Each row is a point. Each copy is the shape, with its points in the same order, stretched, turned, moved and blurred by noise. Say if it was mirrored as well.

Shape, 6 rows:
[[ 1.0  2.3]
 [ 1.9 -4.2]
 [ 2.0 -1.0]
 [-1.3 -0.5]
 [-3.9  3.1]
 [-2.4  2.3]]
Copy 1:
[[-2.8  2.9]
 [-0.1 -3.0]
 [-1.9 -0.9]
 [-0.1  2.2]
 [ 0.5  6.8]
 [-0.5  5.0]]
Copy 1 is: mirrored
Copy 2:
[[-1.8 -1.4]
 [ 3.4  1.8]
 [ 0.9 -0.4]
 [-1.0  1.9]
 [-5.2  1.6]
 [-4.0  1.0]]
Copy 2 is: mirrored
Copy 3:
[[-0.9  1.7]
 [ 5.3 -0.9]
 [ 2.4  0.5]
 [ 0.1 -1.9]
 [-4.6 -1.9]
 [-3.8 -1.2]]
Copy 3 is: only turned

Shape (7 x 4):
[[ 3.6  0.9  4.3  1.6]
 [-2.2 -0.5 -2.2  0.5]
 [ 0.8 -2.9  4.3 -2.1]
 [ 4.9  1.3 -2.6 -4.0]
 [ 0.1 -2.4 -1.2  2.9]
 [ 0.8 -2.6 -2.4  0.3]
 [-2.5 -1.4 -4.4  3.5]]
Copy 1 (7 x 4):
[[ 1.9  1.7  5.2  1.5]
 [-2.2 -0.7 -2.8 -1.3]
 [-1.1 -3.7  2.8  2.2]
 [ 6.5 -2.5 -1.1 -2.3]
 [-0.6  0.8 -2.6  2.0]
 [-0.6 -1.5 -2.4  1.1]
 [-2.4  1.2 -5.6 -0.1]]
Copy 1 is: only turned
Copy 2 (7 x 4):
[[ 4.7  3.5  1.4  2.2]
 [-2.4 -2.4 -1.1  1.0]
 [-0.3  4.8  1.8 -1.3]
 [ 3.2 -1.4 -1.5 -4.7]
 [-0.5 -0.2 -3.0  3.0]
 [-1.4  0.1 -3.4 -1.0]
 [-2.3 -3.1 -3.9  3.6]]
Copy 2 is: mirrored

Shape, 14 rows:
[[ 0.6 -3.4 -0.3  0.2 -0.7  0.4 -1.2  1.4]
 [-1.9 -3.7 -0.7  0.6 -1.0  1.8  0.5  2.4]
 [-4.7  2.1 -1.4  0.6 -2.1 -0.5  2.9 -3.0]
 [ 5.5 -4.0  2.8  1.0 -0.6  4.0 -3.5 -6.7]
 [ 1.1 -1.3  1.5  1.2  1.7 -1.1 -1.4  1.0]
 [ 4.2 -5.3  0.2 -1.3  0.3  0.3 -0.4 -4.7]
 [ 5.2 -4.4 -2.2  2.2 -0.4  2.6 -3.1 -2.9]
 [ 4.8 -5.9 -0.5  0.2 -0.7 -0.2 -0.9 -3.9]
 [ 0.4 -5.0  1.6  0.6  1.0 -1.0 -1.6  1.4]
 [ 1.3 -1.8 -0.8  2.2 -1.4 -2.3 -0.3  2.7]
 [-3.9  1.3 -0.4 -1.5 -5.6 -2.0 -1.2 -1.3]
 [-1.4  4.1 -2.2 -4.5 -2.1  0.8  0.9 -2.8]
 [-3.0  3.2 -1.9  0.1 -2.2 -1.4  1.0 -3.2]
 [-2.4  3.6  0.7 -0.7 -5.1 -0.7  4.5  0.7]]
Copy 1:
[[ 1.3 -2.8 -0.2  0.0 -1.1 -0.2 -3.2  1.9]
 [ 0.4 -4.0  0.5 -1.1 -1.5  2.0 -1.9  3.3]
 [-5.9 -2.3  1.3  0.6 -1.7  0.6  2.4 -1.6]
 [ 2.4 -2.9  1.5 -1.1  1.1 -0.3 -8.3 -6.2]
 [ 1.6 -1.7  1.8  1.9 -0.1 -2.1 -2.2  1.2]
 [ 2.0 -4.7 -0.2 -1.7  0.5 -3.5 -3.9 -2.9]
 [ 2.5 -4.1 -1.9  1.4  1.8  0.3 -7.0 -2.8]
 [ 2.1 -5.2 -1.3  0.0 -0.3 -3.2 -4.8 -2.9]
 [ 1.5 -3.9  1.7  0.0 -1.2 -2.3 -3.7  3.2]
 [ 1.2 -2.8 -0.7  3.8 -2.3 -1.4 -1.6  2.1]
 [-6.2  0.2 -0.9  0.8 -4.0 -1.2 -1.2 -0.1]
 [-3.3  2.5 -1.7 -1.6  0.2 -0.5  1.8 -2.1]
 [-5.5 -0.5  0.0  1.8 -0.8 -0.9  1.2 -2.4]
 [-1.7  0.4  0.0  0.9 -5.6  1.0  3.7 -1.2]]
Copy 1 is: only turned
Copy 2, 14 rows:
[[ 0.5 -3.0  2.1 -1.1 -0.3  0.5 -1.6  0.8]
 [-0.2 -3.6  0.1 -0.6  0.9  1.3 -0.4  2.8]
 [-5.6  1.8 -2.6  0.5 -1.1 -2.9  4.1  1.6]
 [ 0.8 -2.1  1.9 -3.8 -1.9  4.7 -0.1 -8.1]
 [ 0.5 -1.0  4.0  1.3  0.2 -0.6 -0.4 -0.5]
 [ 0.8 -2.8  1.9 -5.1 -1.7  0.0  0.7 -5.3]
 [ 1.9 -3.8 -1.1 -3.1  0.1  2.8 -3.0 -5.8]
 [ 2.2 -2.4  1.5 -4.0 -3.0  0.9 -1.9 -4.8]
 [ 0.8 -4.3  3.6 -1.3 -0.9 -0.6  0.0 -0.4]
 [ 1.0 -0.7  0.0  1.5 -1.2 -0.9 -2.5  1.0]
 [-6.5  1.0 -1.2  1.0 -4.0 -1.6 -0.5  2.8]
 [-8.0  3.5 -1.8 -3.7  0.3 -1.1  0.2  0.6]
 [-5.5  2.2 -2.4  0.8 -0.7 -2.5  2.5  0.7]
 [-3.9  4.9 -2.0  0.4 -3.5 -0.6  1.8  4.7]]
Copy 2 is: only turned

Shape:
[[ 3.4  1.6 -0.6  3.3  2.5  1.0  3.2  1.6 -1.2  2.3 -2.8]
 [ 1.1  0.8 -3.5 -2.0  0.9  0.2  0.1  5.2  2.2 -4.2  0.5]
 [ 0.0  0.8 -5.4 -2.5 -3.0  2.6 -0.4  0.6 -2.1 -2.8  2.4]
 [ 0.8  0.7 -1.5 -2.8 -0.6 -1.9 -1.3  0.9 -1.1 -4.7  1.3]
 [ 2.0  1.1  0.9 -0.7 -3.0  3.6 -2.5  2.1 -2.6 -1.7  1.5]
 [-2.9 -3.9  2.2  0.5 -1.0  4.7 -1.9 -3.4  3.6  3.4 -3.0]
 [ 4.8  1.1 -1.0 -0.3  3.3 -2.1  1.3  1.8  3.6  1.5  3.4]
 [-0.4 -2.3  1.1  4.4  0.4  1.9 -2.7 -3.6  1.4  0.4 -1.0]
 [ 2.4  0.4 -5.3 -1.1  0.0  0.8  1.0  1.7  0.8  0.6  1.2]
 [ 0.5  3.8 -0.7  3.9 -2.9 -0.9 -0.6  1.7 -0.5  3.7 -2.0]
 [ 6.1  0.9 -0.7  0.9 -1.9 -2.1  1.1  2.5  0.0  1.7 -2.2]
 [-2.4  0.1 -0.7 -2.6 -1.9  1.0 -0.1  2.9 -1.8 -3.4  4.2]
 [-1.5  0.7  2.7 -0.2  2.7  3.9 -3.9 -5.2  3.4  2.6 -3.1]
 [ 1.7  1.1 -2.3 -2.9  1.3 -1.3  5.5  0.4  1.4 -0.7 -0.2]
 [-2.1 -3.9  0.5 -1.3  5.0  1.2 -2.3 -2.9  1.2  4.9 -3.2]]
Copy 1, 15 rows:
[[ 3.7  0.9 -0.1  6.4  2.2  0.5 -0.7  5.3  1.2 -0.4 -3.3]
 [ 4.3 -1.7  3.5 -2.8 -0.6 -4.2  1.3  7.0  0.3 -1.9  1.6]
 [ 3.5  0.1 -0.1 -2.5 -0.7 -1.6  4.1  1.5 -4.2 -1.5  4.3]
 [ 3.9 -0.5  3.2 -2.3 -0.9 -4.8  1.2 -0.6  0.9 -2.1  2.4]
 [ 3.5  3.2  1.3 -1.0 -1.5 -1.3 -2.3  1.0 -2.6  0.6  2.9]
 [-6.3 -0.2 -1.6 -1.7  0.2  4.5 -4.9  1.6 -1.4  1.2 -2.9]
 [ 3.0 -2.6  2.0  2.9  2.7 -1.0  0.0  4.3  6.5  1.9  3.0]
 [-2.8  0.1 -2.2  1.8 -0.1  1.4 -6.0  0.3  0.7 -3.0 -0.6]
 [ 3.8 -2.4 -0.5  0.6  2.3 -0.4  2.6  4.2  0.3 -0.4  2.2]
 [ 2.3  2.5 -4.4  4.2 -1.7 -1.3 -0.9  2.4  0.7  1.4 -1.3]
 [ 6.5 -1.6 -0.7  3.4 -1.0  0.6 -0.9  2.1  2.7 -0.1 -1.1]
 [ 1.4  0.0  4.6 -1.0 -2.4 -4.9  1.8  1.3 -2.9  1.5  3.0]
 [-4.8  3.5 -1.4 -2.9  3.8  2.2 -6.0  0.6  2.1 -0.2 -1.6]
 [ 3.0 -1.9  3.4  1.5  1.5 -0.1  4.9  2.0  2.7  0.0 -1.1]
 [-3.5 -2.4 -1.8 -0.4  5.3  0.6 -4.2  0.4 -0.3  1.9 -3.3]]
Copy 1 is: only turned
Copy 2 (15 x 11):
[[ 4.2 -1.5 -3.2 -1.0  3.4  2.6  2.5 -0.1 -2.1  1.6 -0.8]
 [ 3.2  2.3 -2.5  1.1  2.5  0.6 -3.1  0.8  4.4 -4.6  2.2]
 [-0.8  2.0 -3.0 -3.5 -2.2  3.5 -0.8 -0.2  1.7 -6.4  2.9]
 [ 0.3  2.1  0.8  0.2 -0.1 -1.0 -2.2  0.0  0.0 -6.6  4.1]
 [ 0.9  0.3 -1.0 -1.2 -1.9  4.8 -4.4  2.7 -1.1 -4.8  0.0]
 [-2.6 -6.3  2.1 -3.9 -2.2  0.8 -2.1  1.9  4.3  2.8 -3.4]
 [ 0.2  1.7 -2.0 -0.4  5.7  0.5 -4.4 -0.5 -0.4  2.5  4.5]
 [-1.8 -6.9  1.5  0.8 -1.0  1.2 -1.0 -1.1  0.7  0.2 -0.2]
 [ 0.4  1.2 -4.9 -3.2  1.4  1.8 -1.3 -0.7  1.2 -1.5  2.7]
 [ 1.9  1.9 -4.1  0.3 -3.0  2.5  0.8 -1.4 -3.2  2.5 -1.5]
 [ 5.3  1.1 -3.8 -2.4 -0.5  0.0 -2.7 -0.5 -3.6  0.6  2.7]
 [-0.9  2.6  0.0  0.2 -1.6  3.4 -1.2  3.6  1.6 -5.2  3.3]
 [-4.6 -3.6  4.0 -2.2  2.3 -0.6 -2.5 -1.3  2.1  1.2 -6.1]
 [ 2.4  3.2  0.0 -4.1  2.8 -0.4  1.6 -0.5  1.6 -0.5  4.0]
 [-4.3 -6.0  0.2 -2.3  3.2 -3.9  0.1  2.2  0.9  2.3 -3.0]]
Copy 2 is: only turned
